Each row is a point. A path goes straight from each point to the next, and from the last back to the first. The post is the endless flat space through its rows: a point in 2 columns, a line in 3, a plane in 4, and so on, so that a path can go around it. How many times does the path go around the post? Going back the other way cancels.
In the rows, 128 means zero.

Post:
[[142 119  77]
 [133 117 184]]
Path:
[[ 67  87 142]
 [128  99 118]
 [171  78 106]
 [174 105 149]
 [150  86 144]
 [141  82 108]
 [216  90 107]
 [181 184 118]
 [134 158 135]
 [117 128  81]
 [146 153  80]
 [157 138 200]
 [164 104 127]
 [138  96 154]
 [ 99  97 159]]
Times around: 0

Post:
[[119 155  63 103 128 134  45 141  59 172 108]
 [130 172  70 210 142  87  56 200 148 154 156]
 [113 140 117 180 138  75 119  86  93  79 129]
 [145 114 154 217 115 183 148 113 111 156 100]
 [141 112 182  46  96 218 100 150 117 118 146]
 [118 157 108 150 151  95 141  71 167 186  65]
 [ 97 134  91  98  34  87 157  75 161  90 113]
 [130 127 131 160  81 191 148 136 123 147 228]
 [114 112 107  94  71 114 191 148  75  56 175]
 [124 119  91  72 100 214 119 159 136  74 184]]
Path, 23 rows:
[[ 83 100 130 136  96 143 153 145 122 113 140]
 [124 162 116 180 138 146  97 133 118 145 155]
 [ 81 144 139  89 109 119 125 158 113 101 169]
 [ 90 103  70 137 103 148 135 112  44 131 171]
 [125 100 115 119 114 148 170 131 140 119 153]
 [186 131 162 154 141 142 130  99 109 134 142]
 [142 153 103 134  30 145 133 122  90 122 107]
 [ 90 165 118 183  89 151 135 100 140  78 164]
 [ 80 157 108 134  89 133  90 141 110 138  96]
 [128 130 135 128  77 138 165 161  73 109 105]
 [137 178  51 122  96  44 136 164  87 161 187]
 [168 124  86 102  72 148  83 126  88 143 199]
 [101  73 112 174  86 148 101 115 133 109 104]
 [ 80 119 120 153 130 184 100 145 117 138 141]
 [118 153 149 198  93 158 168 142 140 123  96]
 [147 167 109 128  81 184 102 159 130  88 157]
 [187  95  81 115 131 178 153 140 104 126 137]
 [122 102 119 128 124 113  78  91  94 126 184]
 [ 80 115  82  73 101 128 142 154  85  98 153]
 [ 95 169  57 154  94 118 109 138  95 143 117]
 [ 94 145  85 136  99 136 143  91 133 123 107]
 [ 86  78 120 136  77 181 114 101 164 143 149]
 [103 108 113 119  85 116  99  89 166 127 166]]
Times around: 1

Post:
[[123 116  97 172  88 128 146 113 135 105 117 131 130 139 114 118  93  92]
 [109 121 132 176 101  75  91 112  75 174 180  93 122 116 109 157 158 122]
 [138 135 144 104 129 131 166 164 101 162 158 120 157 151 145 188 132 189]
 [139  90 123 122 159  95 183 153 142 171  93 164  96  37 143 181  86 129]
 [138 169  72  72 138 121 142 139 141 189 216  52  62  81 102 149 249 134]
 [116 117 176 169 132 102 149 102 104 181 155 179 172 136 131 137  67  67]
 [134  94 160 187 168 140 143 169 114 125 160 173 129 129  64 141 131 137]
 [144 109  90  78 151 141 114 192 135  96 131 111  95 103 158 104  46 191]
 [129 103 143 166 185 111 174 130 132 122  91 175 156 157 205 147 109  84]
 [124 126  87 106 134 200  99 174  83  87 125 164 164 145 112 119 127 136]
 [138 130 180 155 138 189 123 143 157 139 145 140  98 123 202 155 136  76]
 [132 111 135 144  93  71 128 106 150 126 115 205 118 152 149 103 176  74]
 [118  89 122 167 106 135 108 132 132  59 194 173 146 116 114 157 142  45]
 [120 101 133 117 133 130 167 147  74  80 113 172 110 156 124 136  89 106]
 [154 106 132 130 189 188 162  36 153  91 144 139  90 101 151 200 123 139]
 [145  79 125 119 147 158  66 159 152  58 106 152 127 191  98 141  89  92]
 [124 140 151 104  88  86  93 171 146 107 102  97 145 126 119  52 173  85]]
Path:
[[140 146 108 148 160 137 101 129 153 161 130 165  85 139 133 125 143 117]
 [152 125 114 125 134  74 127 146  83  84 131 141 119 137 130 143 122 146]
 [177 120 112 154 149 145 155 134  90 114 147 155  75  81 133  83  86 130]
 [133 100 136 131 177 131 124 132 136  81 161 100 121 146 150 128 146  97]
 [ 78 112 118 130 115 131 158 157  90 125 172 150 141 147 164 152 130 110]
 [121 116 177 137 147 133 107 116 139 118 139 140 103 199 147 169 135 104]
 [116 121 152  97 158 149  92 128 101  75 147 132 116 145 167 144  96  94]
 [123 138 135 162 158 163 150 119 135 140 134 111  65 125 116 151 125 115]
 [123 142 111 120 184 142 147 115  97 107 128 143 138 142 219 144 122  84]
 [188 122 129 142 129 177  74 120 118  54 139 114 113 117 146 173 132 153]
 [143  83 135 142 135 181 133 155 126 121 142 148 155  82 164 135 150  93]
 [106  93 120 172 121 111 154 151 130 125 140 140 147 143 131  99  83 122]
 [137 102 156 103 169 147  89 138 164 123 103 152 127 139 117 155 109 123]
 [111 138 152 170 136 109 133 148 137 135 125 117 124 113 134 141  87  84]]
Times around: 2

Post:
[[148 136 142 131 228 103  36 135 131  99 106 153  83 139  77 163 138 100]
 [107 138 135 109 159 122  80  93 146 127  71 153  94  98 101 143  71  75]
 [158 120 191 146 164 167 180 178  92 142 125  80 128  94 164  70 129 148]
 [127 123 130 182 137 150 170 163  62 113 170 113 184  63 169 127 135 152]
 [142  89 137  68 186 121  68 133 169 113 107 159 142  90 121 154 107 131]
 [130 135 159 164 127 124 194 189 127  87 101  86 129 108 168 146 132 178]
 [127 125 133 111 183 149 115 151 162 142 145 144  72 100 134 185 127  90]
 [146 116 111 119 132 163 202  67 103 204 127 116 177 144  99 140 192 136]
 [131  85 104 142 134 109 157 181  76 121 143 107 108 125 189  90 129 147]
 [103 118 120  95 227 144 106 149 138  63 119 145 115 147  90 144  73  79]
 [147 130 152  91 216 115 120  86 148  80  98 197  93 105 152 144 117  83]
 [140 145  98  79 116 181 193 132  62 163  74 123 141  77  95 128 220 129]
 [154 146 155 119  83 146 169 145  87  82 181  88 124 110 134 115 126 158]
 [156 127  77 123 113 249 179  62 102 153  80 119 125 111 118 139 203 184]
 [139 110 159 151 102 167 144 184  83 101 121 107 162 138 180 129 159 102]
 [130 122 165 130 143 159 166 170  31 129 130 101 119 116 199 164 112 162]
 [137 134 150 111 183 131 107 166 145 121 109 231 105 127 100 140  99 124]]
Path:
[[162 138 109 164 171 157 195 154 126 108 138 138 132 127 106  81 161 139]
 [143  93 135 151 148 140 202 163 119 126  39 145 129  87 157  95 152 134]
 [118 111 138 133 208 104 180 121 102 159 129 121 118  97 117 152 106  89]
 [125 102 171 129 151 131 150  98  93 144 101 153 141 108 143 122 136 133]
 [130 119 137 114 114 135 158 135 166 144  94 114 126  82 127  95 133 166]
 [140 102  75 133 227 136 113 119 122 152  99 140 115  99 190 113 115 151]
 [165 135 130 117 172 158 197 121  88  95 106 183 156 111 137 117 138 100]
 [163  94 134 108 135  63  95 181  75 156  88 171 125  80  95 124 128  97]
 [123 123 126 150 115 149 174 131 124 118 145 165 142 143 120 184 123 152]
 [134 141 161 164 159 151 101 132 111 146 136 113  54 100 170 175 150 112]
 [107 173 132 118 121 162 125 132  90  86  71  86  97 103 121  49 126  88]
 [129 173 147 120 102 126 184 120 117 141 125  85 164 108 160 147 110 125]
 [173 144 121 152  78 176 155 150 117 116 145 134 127 109 127 130 117 172]
 [163 122 156 145 197 131 171 167 137  90  76 128 118 113 128 134 171 156]
 [109 138 153 145  62 107 137 163  93 133 151 160 137 106 108 173 135 136]
 [ 89 120 189  86 168 188 148 151 117 121  98 130 179 109 136 150 142 100]
 [133 146 125  86 160 187 181 144  40 142 118 108 107 133 170 170 136 181]]
Times around: 3

Post:
[[105 137 155 140 131 159 127 100  89 117  89 103 124 175 111  72  93 192]
 [135 100 167 111 142 157 132 162 164  70 136 141 123 155 105 105  84 180]
 [112 148 169 105 102 115 126  97 112  93  83 130 134 182 184  81 104 171]
 [127 166 181 141 104 147 132 124 124  97 117 155 131 115  79 135 147  58]
 [109 142 113 149 108 112 104 185 115 103  88 155 127 154 127  83 153 137]
 [131 131 165 137 118 111 133 146 152 167 132 140 118  98 125  69 136 128]
 [143 110  96 135 211  95  91 115 209  74 119 144 133 142  76 136 142 170]
 [150 150 173 187 193 124 137 130  97 160  74 175 119 143 168 128 120 170]
 [107 109 133  94 110 125  69 135 106 126 111 156 130 158 109 125  89 134]
 [121 154 178  88 103 126 135 158  86 111  86 132  97 128 127 105 149 184]
 [ 95 147 115 124 127 146 153 137 130 191  98 165  71 154 148 127 154  87]
 [130 146 132 136 117 135  91 196 139  99 100  66 136 149 152 190 141 131]
 [124 127 193  82 117 141 165 121  89  85  70 105  99  93  97  51  59  63]
 [177 149  79 182  49  83 158 239 143 166 106 132 130 113 134 246 123 129]
 [161 138 197 141 129 131 120 113 168  63  98 118   7  76 111  71  77 115]
 [107 213  84 121 214 225 111  83  83 117 120 143 129 131 199  99 130 162]
 [117 162 170 122 128  78 142 127  91 105 166 136  85 197 131  64 128 143]]
Path, 19 rows:
[[135 118 148 136 144 153 139 121 129 146  88 132  98 162 147  96 101 183]
 [138 147 114 113 106 164 117 157  60  60 165 146 126 152 136  97 141 161]
 [ 76 104 111 159 121 174 142 138 123  82 101 151 160 143 105  93 107 146]
 [ 50 136 187 119 124 165 125 111 138 121 100 140 136 173  94 108 124 140]
 [112 189 149 126 167 138 115 127  94 141 119 136 123 121 112  93 127 140]
 [160 176 173  95 114  49 127 114 127  77 127 143  98 145 136 118 131 141]
 [120 123 132 133 120 160 102 160 123 103  89 144 106 177 136 104 111 137]
 [128 118 154 114 152 117 151 115 106 138  81 104 124 129 154  98 116 135]
 [ 89 113 170 141  98 104  96 155 154 112 115 124  99 136 142 112 128  99]
 [117 179 188 149 141 141 157 118 116  76  92 115 135 140 181 169 122 167]
 [120 160 154 123 143 147  94 168 120 101 112 157  98 142 164 106 108 167]
 [145 167 112 100 109 152 129 152  88 105  66 135  70 120 107 137 106 180]
 [141 132 133  94  74 180 147 139 141 122 105 128 140 106  81 100 114 130]
 [156 136 104 141 141  97 106 121 165 121 152 118  87 102 126 135 145 119]
 [ 85 124 156 123 135 166  99 122 126 120 128 123  86 128  96 158 137 134]
 [130 119 154 144 118  97 111  63 118  75 165 122 110 169 132  89  41 132]
 [125 183 230 136 169 130 120 127 117 104  91 135 137  93 174 158 128 162]
 [123 157 164 136 165 120 130 190 145  74 121 167 113 160 129  60 119 172]
 [114 145 122 162 168 173 162 175 164 151  91 127  86 138  91  65 164 129]]
Times around: 3

Post (17 x 18):
[[120 124 110 164 114  98 174 145 105 112  66  72 163  96 108 135 122 122]
 [137 146 140  58 244  99 121 156 190 209 144 101  82 159 162 166  74  93]
 [ 79 114 164 162 109  94 134 119  95 201 155 102 139 186 103 172 181 176]
 [131 113  83  73 117 136 206 136 157 124  97 144  90 162 127 140  90 135]
 [119 120 122 177 113  79 183 185 135 138 138 152 188 108 158  96 157 133]
 [102 124 143 171 161 134 164 113 127  86 162 119 191  97 110 136 157 157]
 [135 120  72 137 130 163 141 184 107  91  79 139 125 101 171 142 148 139]
 [106 128 177 154 145  44 130 126  94 132 168  90  59 193 111 140 157 181]
 [147 142 147  74 165 177 144 183 214 143  39 132  92 173 175 121  36 145]
 [139 141 145 100 102 134 141 163 164 116  57 162  89  93 116 159 127 105]
 [ 98 132  93 134 103 101 107 116 125 126 118 115 159  96 113  82 146 155]
 [ 81 128 143 157 181  23 123  65 134 157 127 104 120 186 152 176 188 154]
 [124 113 132 119 165  99 179 148 105 146  84 133 153  88 123 114 177 189]
 [167 109 103 124 137 195 168 129 187 147  47 120  40 107 152 110 116 105]
 [113 113 138 135 108 115 169 122 106 129 107 130 158  56 188 126  93 160]
 [157 125 153  46 181 170 153 157 152 149  55 157 107 163 189  94  85  45]
 [ 75 148 146 197 180  54 120 101  82 185 147 158  89 192  79 164 132 165]]
Path:
[[104 178 110  89 144 157 143 168 105 154  58 156 123 133 158 132 131 156]
 [132 135 140 168 149  95 172 125 149 193 121 117 115 142 134 122 120 139]
 [141 135 102 119 158  82 145 113 140 155 117 149 111 104 164 126 139 134]
 [133 128 130  95  90  89 186 134 134 163  90 119 116 154 170 128 164 151]
 [128 139 129 168 177 117 162 160 138 173  79 115  40 134 131 145 151 163]
 [ 91 117 111 117 151  86 131 198 139 114 120 109 134 153 126 107 132 140]
 [ 60 156 105  92 164  72 134 150 132 161  81 128 175 104 120 116 101 143]]
Times around: 0

Post, 17 rows:
[[120 113 132  94 125 160 115 158 139 159 139 155 145 145 121 113 144 109]
 [139 129 117 118 134 132 120 115 170 129 130 127 132 143 129 126 141 151]
 [123 102 136 113 154 115 124 117 130 143 115 117 138 117 139 126 104 148]
 [141 151 132  90 146 102 124 116 157 113 103   7 151 162 147 168 144 128]
 [111 117 139 118 107 135 113 128 130 104 128 148 121 148 120 107 136 138]
 [120 122 147 119 125 133 140 125 122 146 122 130 137  89 117 130 136 143]
 [129  97 112 152 128 116 128 130 110 127 144 143 152 115 116 122 128 134]
 [135 114 103 127 135 146 124  99 111 136 141 133 109 116 114 111 124 122]
 [100 105 116 127 118 159 131 166 159 123 127 138 132 135 116 118 122 130]
 [131 107 119 109 141 109 125 151 127 132 115 161 100 121 111 118 153 100]
 [137 119 130 117 149 143 141 135 117 123 155 120 110 143 146 127 135 150]
 [119 133 118 157 122 117 119 121 130  94 135 159 117 127 170 123 122  98]
 [136 113 141 134 114 124 121 128 136 156 124 125 104 146 130 126 138 130]
 [155 145  94 170 149 151 106 130  99 129 129 135 126 119  97  78 123 132]
 [154 115 148 127 156 129 119 138 147 133 135 155 109 139  89  96 146  79]
 [143  99 138 140 163 156 114 120 103 120 123 158 114 138 136 152 138 119]
 [128 111 121 136 117 126 157 113 122 127 109 141 140 124 138  93 137 128]]
Path (19 x 18):
[[117 126 130 138 153 148 115 133 140 100 107 119 144 149 119 134 108 127]
 [164 128 145 150 138 130 143 151 107 151 135 119 102 144 128 127 124 127]
 [153 129 140 142 106 140 143 130 141 130  94 148 176 103 122 100 158 122]
 [123  99 136 115 117 132 157 102 123 111 136  96 164 127 135 113 138 136]
 [128  93 121 102 160 122 150 123 119 112 117 121 145 139 148 101 134 133]
 [150 139 108 124 126 128 100 134 135 112 121 124 130 151 121 120 164 100]
 [165 127 131 130 119 134 120 112 150 130 119 157 128 127 123 133 138 120]
 [154 120 112 137 125 139 131 158 152 152 112 116 118 152  95 131 133 149]
 [127 133 167 135 133 120 143 128 111 108 123 120 150 154 112  86 137 134]
 [116 126 129 133 122 130 129 125 118 107 122 119 106 145 123 112 153 126]
 [121  98 112 109 132 144 140  94  92 124 139 129  80 111 165 110 135 156]
 [144 118 122 126 123 126 122 151 158 141 120 110 137 133 139 128 142 140]
 [176 105 140 149 159 108 109 126 155 129 117 160 133 147  99 114 135 131]
 [141 108 101 117 152 108  94 125 135 123 137 145 133 133 111 144 126 120]
 [118 127 134 144 162 147 102 124 127 134 126 133 125 141 104 126  95 135]
 [ 97 134  92 121 104 122 127 135 125 142 133 124 149 109 112 109 162 126]
 [145 100 153 145 145 132 110 123 105 126  79 135 133 145 127  83 155 105]
 [127 113 123 145 145 151 146 131 117 129 119 124 124 134 141 121 170 131]
 [129 125 128 170 146 139 153 143 129 123 101 125 140 161 120 102 138 123]]
Times around: 1

Post (17 x 18):
[[153 129 111  67 105 129 113  77 132 160 140 157  77  88 184  89  98 114]
 [173 140  78 101 163 115 154 122 160 178  81 152 159  52 167 159 163 160]
 [164 109 168 165  89  76  68 149 102 116 149 155 148 134  98 118 234 111]
 [186 145 138 142  77  78 121  80 144 120 211 172 108 126 114 154 174  55]
 [129 117  56 152 149 186  77 113  83  61  70 146 122 140  68 151 146 142]
 [ 89  96  73 124 177  92  88 189 106 138  74 149  75 136  91 130 104 155]
 [164 184 151 106  78 105 163 115 160 132 155  59  96  91  56 138 134  51]
 [102 138 138 143 120 115  99 144 146 125 122 171 123 128  73 104 106 173]
 [140  81  53 108 146 182 111 170 150 160 155 151  88 116 144 111 139 152]
 [146 125  93 163 181 128 200  91 123 124 147 145 173 116 130  88 176 151]
 [136 121 181 140 119 143 170 157 111 167 115 168 136  76 148 144 157  76]
 [ 98 155 170 102  84 113 168 142 101  38 137 120  78 120 111 121  59 111]
 [115 123 127 113  71  52  95 108 111 153 153 171 168  89 182 135  78 105]
 [153 148 104  47 145 113  93 117  68 127  89 176 162 157  98 133 139 174]
 [204 106 180 139 170 125 111 103 108  73 112 120 146 161  78 151 139 132]
 [137 120 152  85 134 156 189  82  54 131  95 126 131  38 126 169 113 173]
 [101 133 108 126 156  97 147 155 142  86 162 163 137  73  57  39 127 112]]
Path, 22 rows:
[[168 180  89 138 135 121  74 130 148 136 150 146  97 113  63 154 167 149]
 [171 169 100 120 108 101 156  80  93 140 122 111  93  94  93  99 192 132]
 [145 114  93 151 125 149 148 135 107 104 153 109 140  92 102 153 137 156]
 [178 124 124 121 128  40 102 170 123 104  42 163 144  84 134 102 110 108]
 [189  82 129 119 105  69 138 135 129 102 158 119 133 184 121  90 170 110]
 [137 143 107  99 129 100 129 141 136 155 130 175  69 189 122 117 220 131]
 [141 149 135 122  91 122 138  68 134  85 149 181 128  59 127 201 121 179]
 [122 194 101 154 169 137 147 147 181 141 111 115 113 128 131  99 159 126]
 [193 167 178 111  99 163 140 132 110 155 166 160 128 117  89  99 140 139]
 [185  91  99 117 133 122  51  90  86 161 106 135  87 141  88 160 116 127]
 [154 126 139 104  96 136 176  87 109 163 135 198 129  72  97 122 121 167]
 [101 110 167 121 115 166 152 100 129 151  80 135 133  64 109 173  42  80]
 [127 117 140 122 183 129 141 128 145 108 101 113 164 106  88 133 102  87]
 [ 84  93 117 163 167  97  90 176  71 113 150 128 114 110 126 149 148 112]
 [205 165 141 133 134 111  94  81 129 127 103 143 123 161 125 145 158 113]
 [183  69  87 124 173 124 120 146 107 147 175 148 153  80 121 133 156 203]
 [190 183 128 175 152 105 104 146 116  49  97 127 118 179 121 133 149  63]
 [193 182  88 111 154 173 127 106 101 130  65 201 130 165 106 120 140 155]
 [148  81 124 128  90 165  94 104  83 129 146 120  96  79  77 115 137 131]
 [150  83 126  75 157 142 164  82 136  76  89 190 139  21 120 177 101 144]
 [115 161  74  99 117 101 134 156 163 135 141 145 203  75 103 142 171 137]
 [170 162 200 105 163 110 143 102 127  61 100 176 144  77 147 112 130  66]]
Times around: 3

Post, 17 rows:
[[127 219 104  73 101 147 107 128 153 152  76 128 121 115 110  96  93  67]
 [114 138 145 172 132 145 154 114  87 105 141 102 126  74 128 128 127 201]
 [177 106 160  81 114  91  98 152 152  96 100 177 114 133 127  93  80  77]
 [158  72 168  64 154 136 148 187 168 152 118 103 134  90 157 148 103 120]
 [126 151 152  92  52 126  95 121 140 132 148 145 149 152 122  62 127 117]
 [108 158  98 183  96 102 229 155 112  59 156 170 141  89 143  72 154 130]
 [149  72 138  96 119 116  97 146 157 149 122 148 169  78  81  68 100  85]
 [ 87 206 120 209 146 177 189 116  67 172 114 109 146 148  93 147 137 126]
 [109 118 169  92 163 132 123  64 139 139 149 105 150  76 133 194 111  77]
 [121 124  66 221 132 145 166 125  91  72 164  88 121 117 143 126 159 132]
 [190  89 150  83 192 108 147 117 133 104 103 123 182  90 160 109 137 131]
 [109 133 145 122 114 115  94 123 191 127  71 152 153 115 159 125 126 140]
 [146 123 154  94 101 148  96 147 120 136 105 203 129  97 137 113 164  80]
 [ 72 149 172 117 174 106 126  44  98 198  70  52  86 115 143 141 149  59]
 [107  95 140  51 140  78  84 154 108 144 101 150 152 105 132 136 141 122]
 [ 93 193  99 168 164 129 149 103 137 149 137 131  81 144  59 132 166 166]
 [139  96 204  65 154  97  90 168 146 107  99  83 159  77 111 143 154  95]]
Path:
[[108 122 131 152 129 155 139  86 119 157 100 105  88 127 136 207 108 135]
 [122  96 181  74 168  53 172 128 131  87  40  98 155 164 135 112 115 102]
 [145 106 157 174 105 143 136 158 115 115 129 125 144 168 138  48 177 176]
 [158  97 109 134 151 193 108 137 108 161 194 119 160  90  68  97 117 103]
 [ 85 144 139 156 114 149 109 203 182 137 108 127 137  80 157 210 119 142]
 [189 162  73 109 127 131 117 204 148 139  98  67 142 177 108  94 117 111]
 [137 116 162  92 108 119 146 174  87 144 105 111 163 170 155 123 151 101]
 [124  63 112 158 110 160 124 160 180  99 100 162 145  94 123 141  84 190]
 [ 99 132 153 106 179 143 114  86 144 135 114 150 119 114 171 152 179  55]
 [128 193 106 168 189 114 187  79  81 108 130 112 202  71 114  52 116  77]
 [189  96  99 141 175 138 107 175  82 172 114  77 123 169 106 122 101 124]
 [124 138 130 112  91 120 153 112 119 172 128 161 162  61 118 134 142  96]
 [118 126 125 112 114  74 168 161 126  96 111 105 170  82 110  72 138 159]
 [161 177 124 109 108  79  91 109 141  59 105  24 119 131 124  72  85 113]
 [153 182 142 152 138 177 143 158 198 177  79 134 120 111 158 120  63 165]
 [110 130 169 158 182 130  88 135  30 140  77 136 164 134 121 114 163 138]
 [123 129 158  85 133 190 131 136 183 129 160 111 122 105  89  98 117 113]
 [135 140 137 136 135 100 180 150  66  67  78 179  95 160 157 142 201 102]
 [137 127 119 100  72 103 114  91 133  94 159  91 156 133 145  86 168 112]
 [161 147 178 119 193  56 157 100 108 138 103 101 152  86  99 136 136  29]
 [ 93 175 121 168 135 171 142 159 143 177  97 108  90  81 124 135 126  55]
 [150  79 159  77 164 157  91 178  90 148 135 130 177  65 113  94 165 130]
 [128 127 164  72 120 128 135 156 123  88 147  61 150 102  73 106 132 107]
 [109 188  88  95 123 169 150 125 151 158  60  70 160 101 153 144 162  91]
 [140 154  98 164 118 148 179 128 174 184 100 118 140 125 112  61 127 145]
 [158 158  96  66 109  95 113 107 107 133 156  97 180  83 118  80 128 110]]
Times around: 0

Post (17 x 18):
[[164 136 126 154 106 101 137 150  99 156 141 158 101 142 152  96 106 129]
 [101 126 141 153 174  73 151 162 152 122  43 108 100 187 131 169 120 109]
 [ 72  66 138 121 134 108 114 151 183  85 119  73 157  93  88 112 100 128]
 [152 159 121 145 130 125  67 162 155  90 139 144 116 139  97 112 127 138]
 [155 155 136 140 102 134  25 173 195 128 132 122 105 152 120 144 118  64]
 [ 64 106 124 113 135 113 101 169 113 141 102  96 120 121 158 162 117  90]
 [145 155  67 101  50 173 142  95 124 133 192 126 160 139 145 126 109 134]
 [161  90  89 142 103  75 132 130  65 127 186 132 202 130 104 143 175 140]
 [157 127 196 109 115 133 118 152  97 181 143 143 131 145 152  88 147 132]
 [ 99  72  77 171 158 138  97  96 170 109 150 149 169 149  94 101 151 120]
 [109 144 110 140  97 161  94 168  91 133 161  57 142 135 123 113 160  94]
 [110 113 135 119 130  67 215 114  98  94 124 136 152 116 126 107  89  78]
 [161 105  98  56 111  92 105 170 123 104 116 144 112 206 114 118 143 163]
 [125 146 100 141 139 142 107 178 118 152 150 111 140 118 175 121 117 107]
 [170 152 143 167  54 130 137 152 123 138 138 187 188  56 164  85 168  83]
 [134 149  90 128 154 148 140  89 134 166 143 143 107 140  79  85 140 134]
 [126  64 139 141 179 139 126 100 156 124  99 125 124 105 161 101 132 151]]
Path (26 x 18):
[[119 101 153 110  50 144 104 163 180 141 120  88 161  94 146 107 115 148]
 [ 87  78  93  70 144 102 110 130 140 118 171  82 102 198  97  91 116 146]
 [161 138 161 113  97 152 112 112 177 113 172 114 109 112 143 139  87  41]
 [177 155 148 155  71 119 135 172 166 113  79 110 166  73 134 176 143  61]
 [109 110 150 168  94 107 151 105 164 119  77  25 148 165 106 203 125 110]
 [125 105  96 137 169  44  74 201  75 119  95 161  91 137 159 131 154 198]
 [112 142 113 109 146 133 104 191  88 109 182 131  59 137 183  65  97  76]
 [125  64 176 134 178  88 143 167 104 156 103 165 108 126 131 133 126 143]
 [122 114  92 157 121 131  76 118 155 127 114 121  90 151 135 145 104  65]
 [113  44 107  71 146  59  91 228 179  99 122  73 124 188  78 168  87 187]
 [ 49  92 153 166 197 170 141  84 157 128 113 140 145 197  92  94 186 167]
 [144  90 146 121  70 132  27 150 121 126 183 104 163 113 167  85 153  92]
 [115 166  82 103  92 154 132 121 100 110 167  24 180  84  94 132 158  69]
 [129  88  95 193 145  45  58 136  95 168 177  97 140 155 125 222 142 139]
 [132 105 175 111 101 130 135 123 162 115 104 148 130  96 146  87 145  19]
 [208 167 147  74 158 141 102 179 132 157  81 150 126  77 151 155 162 148]
 [123 102 144 164 120 135  83 133 145 159 104 114 164 103  99 116 162 149]
 [143 100 127 103 122 156  70 157 175  95 106  80 127 148 213 107 150 100]
 [143 133 153  79 160  63 115 187 122 106  59 124 119 143 186 136 115 134]
 [134 118 114 104  90 159  77 157 134  85 114  83 136  78 107 110 132 101]
 [143 189 106 140  87  94 136 160 114 140 105 131  94 146 153 122  87  76]
 [105 183 101 119 139 136 107 106 200 116 128  99  90 204  87 143  87  78]
 [196 122 152 100 146  51 139 149 116 124 186 118 121 121  99 107  95  89]
 [100 158 122 166 138 121 142 116  75 119  25 135 108 112 181 156 212 105]
 [191 200  57 109 118 101 100 186 139 116  91 158 176 174 139 132 163 113]
 [114 147  93 158 100 141  98 124 205  99 114 137 151 112 104 115  88  92]]
Times around: 2
